Each row of a before or after table is a point. The points were changed in one or more steps. Then noise was added and the rows were shuffled. The steps act on how far a point lies along the listed directions, d1 being the first. What was done? A step turns or swaps two directions, mirrors them in a line or flattens them onto one, adds a multiple of one to another, or multiplies one. Angles are multiples of 10 degrees, from the lower direction toward the higher: turns from -170 to 170, lines from 10 to 170 but not 90. Use the fewest steps. Two steps may share a direction if one is a turn and the other turns, adds or multiplies; they go together, in the order done. Otherwise the lowest direction goes first.

Directions:
(1): [-12 -53]
(2): [ 53 -12]
Before (11 x 2):
[[ 75  37]
 [ 17 -39]
 [ 11 -33]
 [ -4 -49]
 [-27  29]
 [ 36  -6]
 [ 82  24]
 [ 41 -13]
 [-27  -8]
 [-33 -23]
 [ 68 -30]]
After (11 x 2):
[[-18 -30]
 [-22  18]
 [ 21 -76]
 [ 15 -38]
 [ 76 -47]
 [ 18 -30]
 [-40 -29]
 [ 75 -33]
 [  7  41]
 [-38  12]
 [-21 -39]]
Steps: turn d1 and d2 by -50 degrees

Directions:
(1): [  9  70  37  42 -15  20]
(2): [-42   9  50 -17   6 -64]
(3): [ 76 -23  44   0  18 -18]
(4): [ -7  -3  41 -63 -25  50]
(5): [-19 -54  28  48 -49   8]
Before (12 x 6):
[[-11 -12  13  24  32 -55]
 [ 16  29   1 -14 -29  37]
 [ -3  33 -18 -68   2  24]
 [ 24 -45 -41  23   7 -37]
 [ 14 -13 -38  54   7 -66]
 [-18  23 -32 -44 -14  37]
 [ 14 -33  -2  56  17 -45]
 [-13 -26   5  28  11 -38]
 [-16 -30  54 -51 -36  48]
 [ 17  -3  -7  23   2  -2]
 [-23  14   7 -14  -8  41]
 [ 28  -2  24 -18  21  17]]
After (12 x 6):
[[ 17  -1 -12  32   6 -11]
 [ -9 -11   1  45  41 -71]
 [-11 -26  -5  42  17 -51]
 [ 15  28  11 -29 -34  48]
 [-19  22 -21 -59 -20  51]
 [ 27  -4  31 -29  19  23]
 [ -5  33  -3 -87  -5  38]
 [ 19 -34 -20  82  26 -67]
 [ 19 -12 -60  90  20 -94]
 [-21 -31  81 -91 -52  80]
 [ 28 -46 -54  42  16 -56]
 [-23  14  15 -28 -18  52]]
Steps: multiply d4 by 1.6

Directions:
(1): [ -5 -50 -11  52  51  -2 -75  41  -2  -5 -30]
(2): [ 26  89  -4  46 -34  39 -37  22 -28  -6  -7]
Before (13 x 11):
[[ -7 -62 -12  17  50  -3 -14  27  15   0 -26]
 [-22   6   0 -58 -22 -18  63 -28  16   1  31]
 [ 13 -29   9  30   7   4  -1   6  -3  -5 -29]
 [  6  74  -1  57   3  45 -65  43 -40  -7 -33]
 [-10 -33  17 -57  -1 -21  90 -55  15  19  25]
 [ 20  12   3  17  -5   8   6  10  -8   8   5]
 [ -4 -36 -11  20  14 -12 -13 -13   2 -10 -11]
 [ -3  13  11  40   7  19 -49  47  -9  -5 -18]
 [-14  40  15 -36 -48  12  64 -53  -2 -10  18]
 [ 38  64   0  51   0  28 -50  14   0   3 -14]
 [-10 -11  26  11 -13  -6   3   9   0   9  -7]
 [-12   7   1   2  -9 -10  -2  -3  11   9   5]
 [ 31  95   3   9 -53  29  24 -20 -14  -8  19]]
After (13 x 11):
[[-11   7   1   5  -8  -9  -2  -2  10   9   5]
 [-16 -26  15  15  20   1 -24  34   5  -1 -10]
 [ -8  -9  25  11 -13  -4   1  10  -3   9  -6]
 [ 20   2   5   8  19  -2 -11  -9  21   8  -4]
 [ 10  35  13 -11 -22  11  47 -30  -8  13  14]
 [-10  45  -2 -30 -34   2  39 -16   3  -4  25]
 [  0 -44 -13  30  43   6 -27  34   8  -2 -30]
 [ 16  -1   3   8  -1   2  16   4  -3   7   7]
 [-11  52  14 -28 -52  19  57 -49  -6 -10  16]
 [ 18  49   5 -22 -37   7  53 -37   3  -4  28]
 [-20  -8   5   0  27   6 -12  13 -11   1 -21]
 [  0 -26 -11  29  11  -8 -18  -9  -2 -12 -13]
 [ 12 -31  10  29   9   4   0   5  -3  -5 -28]]
Steps: flatten d1 and d2 onto the line at 170 degrees

Directions:
(1): [ 20 -41  29  24  38   1 -37  54   8  26  45  22   5  32]
(2): [ 16  18 -11  45  67  12  36 -17   9 -28 -30 -16   6  52]
(3): [ 95   2  11  13 -11  -8 -36 -27 -12 -28 -10   8 -22 -21]
(4): [ -1  21 -43   8  11 -62  20 -17 -42  -2  60  31 -12   9]
(5): [  2  -6 -21  42 -15  51  20 -15   2   9   1  77  37 -25]
Before (11 x 14):
[[  0 -33  16  16   1  27 -12  39   0  11   6  26  26   9]
 [-41  25 -41  -2  -7 -17  45 -30 -26 -23  12   9  11   0]
 [ 44   3   8  -5 -22 -13 -20  -3 -12 -18   7  23   5 -31]
 [ 11 -10  19 -20 -14 -12 -50   6   0  -4  -7 -26 -25   2]
 [-63  -3 -24   7  -6  12  50 -12   8  11  -3  24  39   3]
 [  6   5   5 -21  -8  -3 -17  17   2 -14 -16 -51 -18  27]
 [ 12 -19  12   3   4  15 -25   9 -11  10   6   4   0  -1]
 [ 39 -26   7  -5  -9 -44 -46  14 -29  16  62  28 -16 -32]
 [  9   9  -6  -5  24 -19  14   7 -16  -8  17 -11  -1  16]
 [-23  -4 -16  26   9  -1  29  -7 -10   4  15  37  13  23]
 [-95  19 -13 -24   1  19  61  16   5  18 -34 -55  31  38]]
After (11 x 14):
[[ 38   3   9 -10 -27 -13 -19   0 -12 -13  10  25   5 -35]
 [-59  -1 -25  13   1  13  52 -15  10   6  -7  22  40  10]
 [-38  25 -41   1  -5 -15  45 -31 -26 -26   9   8   9   3]
 [ 27 -26   4  -9 -10 -46 -44  18 -30  21  66  27 -13 -34]
 [  5   5   6 -22  -9  -2 -17  16   2 -14 -14 -52 -18  26]
 [-86  22 -14 -16  11  20  64  12   6  11 -40 -58  33  46]
 [  9 -20  12   3   4  15 -25   8 -10  12   6   5   0   0]
 [ 11   8  -5  -3  23 -19  12   6 -17  -8  17 -10  -4  16]
 [-20  -2 -17  28  12  -2  31  -9 -11   1  13  36  14  24]
 [  1 -33  17  17   1  29 -11  40   1  12   7  25  28   9]
 [  4 -11  19 -24 -17 -13 -49   8   0  -1  -5 -26 -25   0]]
Steps: turn d2 and d3 by 10 degrees
